Every row gives one point. Any point is a mix of the corners, with weights that add up to 1. It lies inside the corners' shape when no weight is negative. Say inside or outside, and name the corners with a negative weight.

Corners:
(1): [13, 25, 41]
(2): [-5, 40, 15]
(3): [2, -29, -41]
(4): [-57, -53, -27]
Points:
[12, 40, 19] -> outside (4)
[-20, 2, 1] -> inside
[-27, 8, 7] -> outside (3)
[-17, 1, 19] -> outside (3)

Corners:
(1): [-9, -10, 30, -41, -39, 66, 42, 8]
(2): [23, 12, -10, 45, -8, -6, -23, -12]
(3): [4, 3, -46, -4, 24, -31, 24, 28]
(4): [-31, 29, -19, -5, 50, -14, -37, -3]
(5): [-41, -24, 16, 25, 37, -71, -18, 21]
(6): [24, 49, -22, 9, 22, -55, -41, -83]
(7): [11, 20, 38, -18, 1, 21, -3, 11]
(8): [21, 39, 19, -27, -84, 63, -1, 34]
(9): [16, -31, -38, -2, 0, -39, -35, 8]
Points:
[-33, -50, -5, -14, 31, -38, 0, 44] -> outside (2, 6, 8)
[33, 2, -10, 0, -4, -12, -1, -38] -> outside (4, 5, 8)
[6, -11, -24, -2, 6, -28, -28, 2] -> inside
[-28, -13, 9, 16, 26, -50, -15, 15] -> inside
[5, -4, -10, 6, 16, -33, -9, -10] -> outside (4, 8)
[-5, 8, -14, 12, 11, -16, 6, 8] -> outside (7, 9)
[-2, 4, -12, 2, -2, -15, -9, 7] -> outside (7)
[-1, 13, -14, 5, 19, -46, -23, 0] -> outside (1, 2)
